Rows are points. The window is the flat piece filled in between its corners: a triangle in 3 columns, a solid with four corners in 4, and so on. A path goes straight from each point to the next, and from the last back to the first. After which points does the path pass through the window?
(in the rows, 128 means zero)

Window (4 x 4)
[[131 124 192 121]
 [126 168 147 144]
 [ 66 118  72 189]
 [117 104 118 121]]
Path:
(1): [168 119 183 154]
(2): [ 90 130 178 101]
(3): [ 80 175 163 113]
(4): [145 128 156 170]
(5): [133  99 105 173]
(6): [ 69 110 114 115]
(7): [ 99 146 156 121]
(8): [158 133 122 163]
(9): [143 127 120 185]
(10): [ 97 158 122 140]
(11): [ 76 155 101  98]
(12): [103 125  86 174]
Through the window after points: 1, 7

Window (8 x 8)
[[ 57 120 146 143 174 132 124 129]
 [ 87  97  50 150  78 172 110 138]
 [110 191 123 124 128  98 121 140]
 [ 22 111  98  98 140  83 166 138]
 [100  48 105 153  77 116  58 179]
 [147 150 194 193 113 154 156 131]
 [114 188  79 156 153  90 162 145]
 [179 104 133 112 120 184 130 155]]
Path:
(1): [ 70 108 113 131 118 117 122 170]
(2): [ 85 172 127 142 130 126 154 197]
(3): [105 126  98 147 138  94 148  93]
(4): [155 117 124 126 122 146 130 126]
(5): [116 135 134 127 115 177 117 221]
(6): [121 133 107 125 113 161 138 195]
(7): [139 114  98 135 103 126 119 122]
(8): [143 106 125 115 118 120  94  98]
(9): [125 137 115 158 106 145 112 184]
(10): [103 115 109 154 112 126 112 178]
(11): [124  89  92 136 112  89  94 102]
(12): [ 74  99 107 125 131  92 120 108]
Through the window after points: 2, 4, 10, 12

Window (9 x 9)
[[116 173 177 142  93 145 138  98 108]
 [127  10 195 114 173 156  87 185 202]
 [ 88 170 134 150 109 141 163 140 128]
 [135 185 153  88 135 141 142 131 123]
 [173  96 110  71  74 148 116 165 115]
 [155 102  64  66 126 192  76 117 151]
 [132 184 120 135 133 145  90 136 103]
 [143 139 107 121 104  98 141 106 122]
 [178 157 107 136 109 158 154 121 117]]
Path:
(1): [115 133 116 119 126 159 138 124 107]
(2): [130  84 109  95 161 152 101 123  90]
(3): [152 106 109  90 117 178  89 140 184]
(4): [153 180 101 113  76 163 122 125 177]
(5): [157 116 103  90 124 146 127 118  58]
(6): [143 115 114 102 136 147 117 150  89]
(7): [169 132 103  97  94 142 111 147 170]
(8): [147 169 113 118  93 128  99 147 190]
Through the window after points: 2, 8

Window (12 x 12)
[[ 78  67 115 156  63 121 127 137 155 107 154 151]
 [148 105 105 131 129  21 165 148 123 145 163 133]
 [131 122 134 125 128 110 105 224 168 186  82 134]
 [172  82 187 163 131 171 100 195  66 180 112 123]
 [ 89 118 200 152 139 148 153 118 142 149 151 142]
 [ 96  92 118 108 117 153 139 162 148 118 201 143]
 [ 87 116 111  93  78 140  53  92 169 111  99 135]
 [137 127 142 174 161  47  95 177  95 109 153 106]
 [135 124 134 112 176 143 147 138 137  98  48 113]
 [105 156  62 187 101 131 110  33 173 120 104 153]
 [162 160 124 160 100  90 144 173  37 109 118  79]
 [164 126 122 115 113  75 162 138 175  58 161  93]]
Path:
(1): [120  95 114 127 141 113 141 147 149 138 130  72]
(2): [ 88  84 130 131 114 143 134 116 171 164 137  66]
(3): [115 137 193 158 133 122 144 148 112 110 151 205]
(4): [146 133 138 142 132 105 131 167 124 118 139 178]
(5): [122 101 126 154 117 113 145 161 136 147 121  77]
(6): [116 103 119 148 127  92 130 134 121 140 126  86]
(7): [157 136 154 148  95 114 133 157 116 105  99 191]
(8): [129 139 141 130 120  94 137 135 148  88 134 161]
(9): [145  84  99 135 107 106 145 140 160 113 149  47]
(10): [ 91  94  89 155 105  98 126 110 168 146 137  74]
(11): [118 148 107 137 104 104 128 107 151  81 128 159]
(12): [145 153 148 127 131 110 129 141 124 111 124 177]
Through the window after points: 2, 8

Window (14 x 14)
[[114 135 162 117  52  91 195 107 132 142 150 133 117  99]
 [157 119 118 145 143 132 142 143 128  26 172 130 158  96]
 [ 87 169 145 152 112 130 152 126  83 158 123 133 157  96]
 [180 182 103 124  99  57  94 162 147  90 102 105 140 147]
 [131 137 148 143 157 121 143 176 169 137 149 146 103 139]
 [115  89 144 109 167 150  99 113  82 123 102 176 140 144]
 [131 115 141 129 170 167  61  95 153 153 134 178 140 127]
 [103 129 149 106 113 180 119 188 171 113 138 141 136 139]
 [ 99  91  89 103 152 155  78 133 136 115 151 139 110 124]
 [158 120 124 121 130 135 121 124 125 159 155 106 156 143]
 [118 119 112 119 152 138 165 108 161 139 124 139 164 116]
 [249 178  81 182 112  93 138 165  70 125  64 131 176  54]
 [128 166 144  93 113 141 156  83 115  77 138 129  61 147]
 [132 102 146 136 146 140 103 134 178 106 123  89 113 127]]
Path:
(1): [157 135 128 100 151  99 114 136 123 134 125 116 143  90]
(2): [150 126 155  71 153 124 128 141 135 144 120 126 142  95]
(3): [125 123 121 152 123 133 122 144 139 129 130 139 155 129]
(4): [137 135 120 156 111 132 130 138 127 113 119 138 122 131]
(5): [163 149 151 102 145 128 109 147 113 115 136 130 128  98]
(6): [142 119 149 111 154 134 129 136 130 129 127 137 135 104]
(7): [103 129 108 184 111 164 131 118 148 114 144 128 122 150]
(8): [152 131 116 169 117 141 133 124 129 120 128 136 131 150]
Through the window after points: none

Window (14 x 14)
[[212 183 108 147 127 144 151 147 160  72 126 104 125 123]
 [152  74  88 108 115  84 144 124  76 139 152 129  87 121]
 [182 227 156  93  85 150 117  98 120 110 106 125  93 117]
 [ 85  76 121 126  93  68 131 147 137 144 101 211 164  94]
 [205 209 173  66 163 146 151  89 166  79 149 165 141 145]
 [194  86 143  68  96  92 133 166 156 110  88 116  73 105]
 [ 76 125 152 151 122 141 140 113 182 174  99 143 107 105]
 [196  80 106 103  72 180 167 209 109 159 113 116  79  86]
 [184  50 106 117 107 145 173 152  77 136  56  88 120 102]
 [211 223 180 104 137 141 102 144 162 145 120 113 136 163]
 [ 71  93 101 102 146 122 103 150 134 133 109 140 149  71]
 [ 84 133  46 106 151  99 181 147 155 159  81 155 153 110]
 [ 49 133 126 152 158 133 134 174 130 144  69 185 101 123]
 [115 103 136 113  92 127 193 196 103 134 107  83 114 102]]
Path:
(1): [144 154 123 131 135 107 150 152 118 165 107 138 123  79]
(2): [142 139 135 116 153  98 176 139 109 153 100 120 110  60]
(3): [141 133 105 109 112 162 127 152 143 118 101 123 114 150]
(4): [135  82 123 109  86 147 114 147 127 107 119  96 121 171]
(5): [164 128 145 110 123 114 152 149 127 145  95 155 100  69]
(6): [142 133 134 116 139  97 155 128 124 132 116 142 111  89]
(7): [115 129 115 118 112 119 127 128 136 130  98 136 129 143]
(8): [153 108 116  85  84 124 133 142 142 115 112 119 122 147]
(9): [194 127 139 108 136  86 153 132 117 140 115 143  90  48]
(10): [137 160 112 144 157  85 174 136  98 157 117 121  84  52]
(11): [147  96 109 100  97 137 135 142 145 115 119 134 131 155]
(12): [127 131 117 118 109 153 144 138 153 117 111 147 137 141]
Through the window after points: 10

Window (14 x 14)
[[ 98 186 205 152 167 111 137 127 158 158 135 173 110  78]
 [148 125 144 114 149 122 132  71 108 125 157 179  79 111]
 [119  95 101  98 120 139 176  82 140 174 125  62 140 115]
 [175 184  98 189 186 133  88  98 104 171 151 190 106 143]
 [141 151 153 123 109 176 173  90 187 104 163 164 105 151]
 [136 113 112  61 115 100 114 110 198 179  75 121 131 154]
 [ 87 117 115 163 118 107 172  16 159 142 152 135 197 143]
 [147 104 156 133  90 159 113  85 167 162  72 109 144 125]
 [106 138 141  71 157 134  83 152 152 148 128 113 147  55]
 [ 99 145 107 167 160 128 128  68  99  46  55  86 112 120]
 [146 154 169 154  96  83 127 126  78  58  93  95 132 128]
 [ 78 153  91 178  94 130 142 107 125  95 180 149  50 114]
 [112 107 135 185 205 117 112 141 156 163 225 128 102  61]
 [ 97  96 108 185  84 134 171 181 145 110  94 146 167 117]]
Path:
(1): [133 157 133 124 147 115 130 115 160 143 121 134 125  57]
(2): [136 138 121 150 121 115 153 111 158 134 137 124 133  94]
(3): [ 99 132 141 145 139 137 126 121 139 134 129 126 130 130]
(4): [ 83  88 166 141 170 163  98  94 116 163 162 146  85 172]
(5): [157 151 115 133 127 110 147  79 133 125 131 153 124  96]
(6): [179 142  94 142 140 114 138  78 146  97 137 138  94  66]
(7): [ 65 135 183 144 137 129 117 125 117 163 155 116 132 167]
(8): [100 137 151 147 145 124 108 124 138 141 136 149 123 148]
(9): [163 130 120 149 136 110 149 103 168 112 136 141 113  53]
(10): [191 146 119 153 116  98 158  92 153 105 141 118 120  60]
(11): [ 49 112 146 144 113 155 112  94 126 150 109 128 135 180]
(12): [ 87 134 168 122 149 138 105 127 131 133 129 131 129 127]
Through the window after points: 4, 10, 12

Window (14 x 14)
[[120 127  93 105 107 198 116 106 184  49 165  50  74 174]
 [144  83 154  93 159 125 108 178 138 159  76  83  94 112]
 [167  89 178 178 113 154 106 187 191 134 102  83 141 132]
 [157  98 153  83 121 178  86  70 145 118 124 164  90 104]
 [154  99  82  75 161 125 112  47 156 124 146 134 136 142]
 [104  60  88  92  77 133 111 109 128 137 120 115 142 153]
 [130 108 129 140 125 107  90 138 104 118 185  88 112 120]
 [169 142 107 104 138 137  71 197 123 141  86 121 135 121]
 [ 99 149 121 122  91 167 140 125 146 178 125 112 141 162]
 [ 24 183 218 210 150 109 148 100 180  84  55 162  79 105]
 [114 100 147 170 135 142 201 117 120 104 131 129 162 110]
 [176 126 134 124  84 152 112  93 101 140  94  98 127 144]
 [107 109 158  85  95 186 101 121 132 131 102  91 160 202]
 [158 139 158  91  62 147 138 137 151 108 130 102 125 173]]
Path:
(1): [130 172 125  64  71 121  71 150 145 116 139  77 176 106]
(2): [117  64 165 162 162 183 153 103 135 134  73 145  80 203]
(3): [135  94 133 119 111 150 112 126 135 135 103 144 101 174]
(4): [118 120 116 103 120 150 104 122 141 132 125  80 150 107]
(5): [142 128 125  97 114 133  96  63 161 132 134  89 159  80]
(6): [145  86 118  98 148 156 120 112 132 116 126 161  89 186]
(7): [160  90 106 106 132 142 135 120 145 130 152 188  67 177]
(8): [133 129 146 106  99 167 103 109 150 102 114  81 126 127]
(9): [119 131 136 103  92 149 116 135 139 136 110  89 131 101]
(10): [131 125 129 125 119 161 116 128 145 150 121 129 128 167]
(11): [134 115 129 130 111 163  96 123 140 118 113 151  69 187]
(12): [130 130 130  97 125 152 118 141 149 111 115  58 165 110]
Through the window after points: 1, 5, 7, 9, 11

Window (14 x 14)
[[102 119 124 115  99  88 111 133 146 125 142 127 109 134]
 [152 135 154  93 115 110 205 154 105  63 139 180 144 162]
 [153 141 147 106 172 121 103  98 144 143 140  99  86 145]
 [154 107 133 133 106 148 249 167 127  76 166 131 112 165]
 [136 162  95 102 113 134 241 146 109  82 147 141 148 210]
 [139 103 119  90 106 131 137 108 161 101  89 119 116 119]
 [165 150 122 144 138 106 101 109 103 184 103 113 112 112]
 [ 93 144 144 125 134 120 160 104 164 119 114 142 113  99]
 [159 111 117 152 185  90 104  91 134 155 134  96 155 133]
 [166 153 102 159 172 135  88 140 145 129 127 129 127 138]
 [ 89 108 154  79 112 162 124 129 141 138 130 124 141  99]
 [ 77 101 146 118 136 137 117 118 110  97  94 106 101 117]
 [154 146 117 117 181  85 124 163 142 155 105  93 126 126]
 [138  96 106 128 189 115 101 115 139 182 109 143  96 140]]
Path:
(1): [120 135 184 139 136 146 155 110 144 148 104 106 133 192]
(2): [122 125 152 129 130 122 143 138 154 115 120 133 135 172]
(3): [127 124 109 104 138 118 148 127 134 112 141 123 118 117]
(4): [133 127  96  96 143 112 156 114 135 106 137 136 122 111]
(5): [115 147 173 153 113 148 155 136 154 129  89 122 123 179]
(6): [142 149 174 153 120 129 122 130 151 156  85 118 131 158]
(7): [123 112 121 101 147 128 126 120 132 131 135 120 125 114]
(8): [142 139  94  91 142 110 164 129 122 115 143 120 119 138]
(9): [115 125 141 140 128 147 174 135 127 115 107 144 136 188]
(10): [137 134 181 144 143 130 133 130 150 138  94 133 138 170]
(11): [145 117 102 105 140 108 151 122 117 110 150 125 131 118]
(12): [150 129  95 100 131 107 145 146 117  75 146 134 114  96]
Through the window after points: 4, 6, 8, 10

Window (14 x 14)
[[ 95  91 155  82 159 114 112 110 146  40 144 103 151 119]
 [100 157 200 160  96 194 162 106 129 116 128 141 124  87]
 [111 138 202 101  65 186 163 145  98 132  76  94 143 119]
 [103 123 150  97 161 187  63 149 111  62 158 106 113 144]
 [192 139  67 159 117  54  87 175 140 120 114 168 185 132]
 [171 153  66 166 134  66 150 183  69 124 154 116 175  94]
 [153 177 111 136 140  47 151 194 126 150 163 148 157 160]
 [128 123  44 153 131  48 129 173 118 136 121 142 105 132]
 [ 97 107 127 108 115 201 155 127 138 129 148 121 172 135]
 [106 177 150 106 112 156 127 135 143 171 114  95 152  67]
 [144  88 154  76 207 174 126 143 138  78 114 138 121 112]
 [155 111 103 121 100  58 114 186  96 157 176 171 146  93]
 [160 186  62 118 111  52 134 121  58 160 143 176 156 131]
 [130 111 188 149 128 156 126 100 112 172 123  88 146 127]]
Path:
(1): [151 143 137 117 106 129 135 141 133 113 142 124 149 128]
(2): [121 133 145 120 145 119 125 150 107 132 130 132 160 105]
(3): [121 143 102 132 155  92 114 161 112 121 149 150 164 125]
(4): [195 149  96 110 106  93 140 117 112 145 160 123  88 132]
(5): [179 138  86 102  71 133 133 126 118 105 138  64 120 107]
(6): [104 125 132 146 162 110 119 155 102 132 125 166 160 118]
(7): [ 84 120 151 110 134 144 127 155 103 119 113 150 148 123]
(8): [197 151 134 111 115 131 139 116 163 133 150  95 126 127]
Through the window after points: none

Window (14 x 14)
[[139 172  80 154 142  91 176 116 130 123 127 130  93  75]
 [136 101  65 151 153  86  74  59 120 173 180 158 185  53]
 [207 182 128 107 147  82  97 139 125  92 140 169 118 162]
 [117 108 216 101  81 117 106 170 136 106 138 114 115 124]
 [180 116 135 178  76 136 139 123 123 178 151  91  77  93]
 [ 76 161  81 113 129 113  65 125 147 155 126 160 133 132]
 [105 136 151 137 172 115 140 149 144 169 126 179 117 120]
 [164 108 151 139 186 124 162 106 137 165  98  76 164 120]
 [138 123 163 136  48 104 125 160 106 128 176 148 146 152]
 [170 123 139 107  58 111 166 151 105 139 105 152  74 109]
 [139 166 135  96 126  93 139 132  81 151 138 104  95 109]
 [140 158  50 137 180 160  85 181 109 123 138 132 107 128]
 [177 182 121 106  88 189 144 137 115 174 135 135 118  83]
 [217 120  98 103  95 109 130 182 172 123 195 133  83 154]]
Path:
(1): [191 191 117 111 109  93 127 169  91 185  97 113 137  90]
(2): [178 150 105 134 112 100 115 169 134 132 136 118 114 106]
(3): [147 134 116 112 121 142 140 134 122 137 149 153  91 132]
(4): [149 127 121 120 124 138 137 121 127 134 166 141 120 135]
(5): [176 136 129 125 123  85 111 160 133 155 115 102 119  90]
(6): [152 171 127 120 115  79 100 184 138 121 153 118 167 102]
(7): [162 113 146 130  79 181 167  86  88 171 142 171  58 151]
(8): [115  82 137 143 102 176 139 112 151  98 188 156  95 147]
Through the window after points: 2, 4, 6, 8

Window (14 x 14)
[[163 138 127 132 117 149 140 126 101 156 149  81 167  98]
 [ 95 113 150 160 150  94  64  90 145 180 102 132  48 169]
 [189 170 106 145  64 139 129 161 119 133 182 152 130  86]
 [ 91  93 121 154 166 165  99  96 182 136  54 131  57 177]
 [109 135 143 125 147 111 126  47 168 139  86 155 101 177]
 [171 157 141 133  98 156  95 102 156 133 187  95 118 165]
 [166 150 119 175  63 120 159 149  97 107 158  87 157 148]
 [128 169 125 152 143 116 120 132 191 178 129 113 121 174]
 [112 130 179 167 115 117 123  91 207 143 122  94  93 127]
 [172  86  93 103 198  92 170 140 110  72 102 106  74 132]
 [163 139 161  94 150 132 129 195  85  74 138 151 135 134]
 [137 123 104  80  73 115 148 160 120 123 144  88 127 126]
 [136 218 139 135  98 148 124 130 114 134 146  99  94 126]
 [ 55  60  93 119 229 110 171 101 142  73 128 125  89 156]]
Path:
(1): [148 134  72 126 157 118 100 136 130  46  92  88 116 132]
(2): [120 104 137 124 162 125 149 124 136 125 124 133  90 150]
(3): [144 125 161 119 113 146 144 160 110 126 154 133 122 144]
(4): [162 163 106 120 142 114  90 118 144  90 133 100 117 143]
(5): [135 152  92 122 132 102  89 101 154 106 149 108 166 126]
(6): [126 121 153 130 143 126 166 124 119 129 125 123  71 154]
(7): [185  37 143 115 167 114 197 104  71 162 112  83  65 150]
(8): [129 174  90 118 161 106 105 162 161  45 122 139 118 126]
(9): [131 151 133 125 127 135  88 135 136 121 125 107 120 142]
(10): [191 103 148 150 111 151 177  81 158 141 202 135  73 186]
(11): [167 109 131 139 147 163 170 122 107 176 147 108  77 176]
(12): [135 145 120 136 109 125 114 140 148 117 135 106 123 123]
Through the window after points: 1, 3, 7, 9

Window (14 x 14)
[[150 155 178 104 181 145 135 146 103 161 137 131 147 104]
 [135 118 124 143 125 146  62 139 125 126 118 174 157 151]
 [ 93 139 151 160 163 141 131 141  85 168  70 165 168  89]
 [156 133 120 133 151 210 134 143  85 129 111 106 141 121]
 [171 112  94 145 158 142 146 159 122 188 131 120 134 153]
 [131 163 126 122 103  75 119 141  84 123 110 111 137  98]
 [ 73 116 151 150 118 118 125  59 129 159  80 127 126 141]
 [ 77 140  84 162  93 170 131  92 159 117 123 205 177 166]
 [108 166 120 160 127 116  91 188 132 114 160  80 113 124]
 [112 121  89  88 164 113 112 144 132 154 117  84 124 109]
 [172 143 223 110  98 127 125 182 144  67  47 178  72   8]
 [168 103 108 151 161 144 148 168 148  73 105 137 191 161]
 [ 90 177 168 177 169 107 116  97  89  66  64 245  89  85]
 [139 111  92 180 150 135 136 104 113 119 155  92 167  76]]
Path:
(1): [ 90 102 144 135 124 125 130 114 122 147 122 145 134 118]
(2): [127 186 133 158 151 127 112  75 117 145  36 102 133 138]
(3): [165 177 155 146 134 127 120 132 152 112 109 154 126 103]
(4): [121 117 139 124 123 139 121 154 107 114 105 128 122  98]
(5): [135 109 147 103  89 124 166 166  91 104 135 134 118 136]
(6): [129 171 109 184 195 170  80 125 133 146  81 148 162  79]
(7): [154 172 152 152 132 153 109 128 150 110  69 132 151  88]
(8): [128 127 152 125 136 129 127 155 107 118 102 163 114 108]
Through the window after points: 1

Window (14 x 14)
[[129 121 151 113  90 113 154  62 116 148 122 106 122 164]
 [111  79 162 134 119  98  82  79 150 104  98  81 136 149]
 [121 124  66 199 123 112 184 147  79  85 116 133 137  82]
 [130 112 161 124 107 173 128 107 162 112  89 103 165 188]
 [122 104 159 125 123 168 109  86  96 107 100 143  85 145]
 [168 153 168 163 142  92 119  97 136  89 110 141 152 137]
 [ 39 200  93 157 125 142 114 140  81 163 117 103 152 109]
 [193 110 152  80 138 137 106  57 165 107  74  75 113 135]
 [117 140 139 121 119 151 132  91 121  70 164  81 102 142]
 [ 84 139  63 173 163 135 132 158  90 168 181 140 146 118]
 [ 86 130 122 160 196 107 199 153  76 107 120 125 143 114]
 [ 87 141  77 124 137  85 174 190  83  88 145 177 150  76]
 [ 97 131 132 167 130 133 171 175  80 136 162 129 150  44]
 [ 93 133 121 178 159 100 194 127 180  99 108 170 126  86]]
Path:
(1): [109 124 128 148 147 138 161  82  79  91  94 169 171  90]
(2): [123 127 116 158 110 104 118 165 160 132 142  60  85 139]
(3): [121 142 120 156 108  94 135 162 113 124 127 121 117 105]
(4): [104 122 127 128 146 150 137  87 121 105 131 135 162 120]
(5): [ 85 139 120 120 141 135 154  47 105  82 164 156 172 117]
(6): [145 115 147 145 113 137 128 182 146 128  76  85 119 160]
(7): [120 124 117 150 139 117 138 140  99 120 125 117 109 115]
(8): [ 88 161 113 158 141 122 155  86 118 111 142 145 190  87]
(9): [118 124  87 155 164 120 155  53  63 117 130 145 170 107]
(10): [130 129 143 130 105 144 118 182 168 114 116  87  85 134]
(11): [104 167 105 190 128  82 178 168 126 152 127 114 107 148]
(12): [ 93  92 111 120 168 177 115  87 111  97 151 161 174  71]
(13): [ 96 111 122 162 160 152 114 103 119 108 149 157 193 109]
(14): [124 164 119 155 131  83 178 168 120 109  89 107  71 103]
(15): [164 144 130 170  69 128 141 187 106 127 144 113 104 114]
(16): [ 37 119 117 138 204 137 166  98  89 121 153 135 177  63]
Through the window after points: 1, 5, 9, 11, 15

Window (14 x 14)
[[161 128  79 136 148 147 118 173  49 121 168  93 107  81]
 [113 134 191 138 120 166 167 148 122  83 127 133  82 123]
 [202  77 171 134  91 156 145  51  93 140 131  98 110  76]
 [ 59 107 180 152  89 132 166  77 110 121  80 146 134 106]
 [118  60 101 131 178 151 138 109 109 114 146 175  95 105]
 [183 145 186 133 152 141 171 159  73  97  89  61 143 117]
 [ 79  79 157 124 141 131  96 175  86 112 177  66 133 122]
 [124 160  85 137 107  96  84  99 134 122 123 140 128 170]
 [181  91 179 126  64 105 165 121 112 148 138 119 192 146]
 [124 198 135 101 189 174 109 126 147  98 158  97 132  82]
 [159 155 117 101  85 130 126 123  51  84 145 123 182 197]
 [ 93 140 143  89 149 129 130  86 110 114 104 183  71  87]
 [ 89  71 164 153 161 143 139 123  64 154 175 151 103 130]
 [119 127 147 179  75  48 103  95 116  83 158 100 148 115]]
Path:
(1): [105  76 137 115 156 121 179 153  89 119 137  81 108 125]
(2): [147 137 123  89 117 113 159 123  62  94 168 103 132 160]
(3): [142 135 124 180 100 167  60 125 108 125  96 148 167 118]
(4): [127 119 159 126 121 151  91 135 129 115 105 135 174 118]
(5): [150 121 134 121 142 120 198  97  88 123 185 113  82 111]
(6): [114 140 149 115 107 123 205 137  96 115 149  85 108  85]
(7): [151  83 159 136 154 143  63 105  87 120 122 169 140 136]
(8): [137  96 144 142 130 138 121 136 100 106  98 142 129 110]
(9): [112 125 145 115 140 134 151 112  88 115 164 101 121 128]
(10): [ 99 102 115  82 128 128 177  84  93 119 135  73 111 157]
(11): [159 125 181 153 123 154 121 140  95 122 119 156 137  93]
(12): [129 151 161 135 103 146  61 114  97 107 150 139 141 104]
Through the window after points: 2, 4, 8, 12

Window (14 x 14)
[[131 136 118  90 137 141 124 104 176 195 156 135 159  93]
 [152 159 164 140  76  94  93 144 128 147 141  97 124 139]
 [174 124 130 140 119 115  52 123 157 141 162 113  88 152]
 [112 118 131  94  98 120 113 140 160 149 176 100 111 195]
 [ 91  30  91 111  94 139 176 139 136 166 109 112 144  56]
 [134 169 122  89 128 132 105 143 148 177 146 171  88 122]
 [135 140 117 117 188 174 128 139 131 194 142 123 130 129]
 [152  64 176 118  22 140 144 151 135 124 182 140 135 145]
 [138 120 104  82 163 136 152  71 116 157  79 150 146  74]
 [114 150 103 126 145 135 123  83 102 187 173 145 124 108]
 [ 84  55 173 129  99 135 154 119 159 120 131  99 112  78]
 [139  99 114 105 165  90 190 114 134 173 130 171 150  69]
 [ 67  48 109 106 116 146 158 151 144  95 136 123 177  59]
 [105  57 185 150  25 106 114 151 159 136 139 165 152 164]]
Path:
(1): [131  75 160  93 156 115 136 144 108 164 133 150 120  96]
(2): [114 143 103 131 102 130 115 106 164 155 152 121 135 124]
(3): [170 137 131 153  92 154 177  75 168 166 163 127 127 150]
(4): [121  76 148 100  91 124 106 158 130 133 152 132 130 115]
(5): [110 100 139  95 143 115 120 112 138 175 148 151 129 132]
(6): [171 157  91 133 118 149 154 134 162 160 146 118 144  60]
(7): [146  95  89 173 109 187 181 115 167 124 162 122 161 131]
(8): [102  91 168  74  98  81  74 153 124 142 136 125 113  94]
Through the window after points: 3, 5, 7

Window (14 x 14)
[[143 109 106 126  14 138 103 109  25  78  89 165 103 135]
 [ 77 158 148 109 175 153  55 103 162  94 119 143 153 129]
 [114 120 154 127 165 106  96  90 121 138 175 152 163 123]
 [ 84 177 139 121 155 107  80 113 125 173 114 176 115 153]
 [171 132  43 111  10 119 105 109  92  92 125 122  88 146]
 [118 140 142 131 151 188 104 107 148 148 146 189 154 181]
 [138 103  73  92  70 131 141 161  90  91 107 173  89 105]
 [109 107 122 145 188 127  67 132 112 119 128 142 121 190]
 [175 159  55 107  58 144 121 155  33 103  94 123 144 114]
 [ 74 133 128  72 180 142 119  66 103 127 130 134 128 181]
 [ 80 104 160 122 140 150  96 119 145 173 110 108 145 152]
 [111 149 156 132 156 173  99 106 104 133 155 124  76 133]
 [ 72 164 178 148 170 121 138 119 147 108 140 132 141 184]
 [120 132 147 154 194 136 121  60 148 134  88 143 123 146]]
Path:
(1): [ 82 102  90 141 145 166 105 101 101 111 138 157 134 172]
(2): [153 156 146 109 112 120 116 124 100 134 116 131 108 130]
(3): [127 158 145 100 130 142 110 109 115 113 124 128 113 150]
(4): [ 91 114 108 133 130 149 113 101 102 148 126 152 139 126]
(5): [ 78 139 102 159 145 154  90  68  97 127 147 160 140 112]
(6): [149 129 177  93 153 122 102 156 131 134 118 130  95 194]
(7): [149 154 202  94 130  98 129 117 153 136  91 188 123 161]
(8): [ 86 117  61 137 126 172  69 110  75 122 135 110 123 129]
(9): [ 90 149  59 171 138 165 119  88 126 106 132 107 113 143]
(10): [138 128 207  97 169 130  92 107 112 143 109 167 115 143]
(11): [124 137 151 114 138 143  92 113 129 119 122 143 128 165]
(12): [ 97  85  65 167 106 170 148  90  52 112 142 156 124 118]
Through the window after points: 5, 9
